Every row gives one point. The window is the flat piece filled in between its corners: a triangle in 3 columns, a solid with four corners in 4, and so on. A path goes straight from each point to the next, and from the last back to the first. After which points does the path pass through the window?
In the rows, 128 means zero.

Window (4 x 4):
[[169  37  52  75]
 [117 173 135 150]
 [176 103 118  95]
 [121 116 165 145]]
Path:
(1): [141 131 138  98]
(2): [164 126 143 134]
(3): [139 116 148 153]
(4): [111 128 154 107]
(5): [112  90 121  61]
(6): [162  73  96 126]
(7): [199  69  69 141]
(8): [129  79  95  51]
Through the window after points: 3, 5, 7

Window (6 x 6):
[[156 124  94 140 163 136]
 [148 126  45  49 160 176]
 [ 92 152 143 184  64  81]
 [178 147 113 134 101 135]
 [149 171 117 106 154 138]
 [192  71 226  84  96  75]]
Path:
(1): [131 122  95  90 139 185]
(2): [161 141  58  78 136 117]
(3): [162 138  88 116 143  46]
(4): [128 112 160 113 106 161]
(5): [106 115 180 156  89 141]
(6): [167 136 125 125 101  44]
(7): [176 151 123 102 138  62]
(8): [150 133 148 101 133 156]
Through the window after points: 1, 5, 7

Window (8 x 8):
[[138 154 175 249 201  87 147 123]
 [114 123 147 127  83 101 138 114]
 [131 188 107 150  99 156  63 132]
 [105 170 145 140 192 136 165 132]
 [187  55 169 121 197  88  72  90]
 [206 109 187 130 136 132 121 124]
 [140 155  91  91 158 101 161 112]
 [134 166 107 135 110 179 141  96]]
Path:
(1): [140  82 125 165 161 121 108 157]
(2): [140 168 150 138 160 104 110  70]
(3): [154 155 155 111 143 106 111  83]
(4): [108 100  85 169 160 147 133 143]
(5): [179  99 146 139 138 143 130 149]
(6): [140 168 195 127 125  89 125  72]
(7): [123 179 164 123 116 125  90  94]
(8): [134 124 103 157 110 129 132 149]
Through the window after points: 5, 7

Window (9 x 9):
[[ 57 200 101  52 134  95  62 128  99]
 [179 158 131 109 157 137 194  82 112]
 [ 48 123 118 103 119  78 123  81 164]
 [ 93 140 201 107 180 174 162 163 103]
 [148 109 167 121 167  26 124 113  96]
 [111 171  98 185  86  85 203  91 183]
 [100 119 129 118  72 133 100 160 135]
 [134  77  78 172 128 127 117 107  75]
 [145 196 189 114 117 157 213  95  75]]
Path:
(1): [156 168 196 153 145 128 146  64 112]
(2): [ 87 171 153 143 146 117  66  89 133]
(3): [102 126  66  69  76  77 168 134 111]
(4): [ 83 137 118  78 115 131 173 172  90]
(5): [125 148 140 129 125 120 116 105 131]
(6): [154 162 143 135 159 119  90  89 112]
(7): [ 65 124 108  80 110  53 193 146 106]
(8): [122 161 125 108  99 102 226  96  99]
(9): [142 185 174 162 138 150 144 101 134]
(10): [105 140 136 146 136 111  77 109 129]
(11): [ 89 107 104  91 118  95 176 128 125]
(12): [102 165 132  81 102 155 207 155  78]
Through the window after points: 4, 6, 8, 12
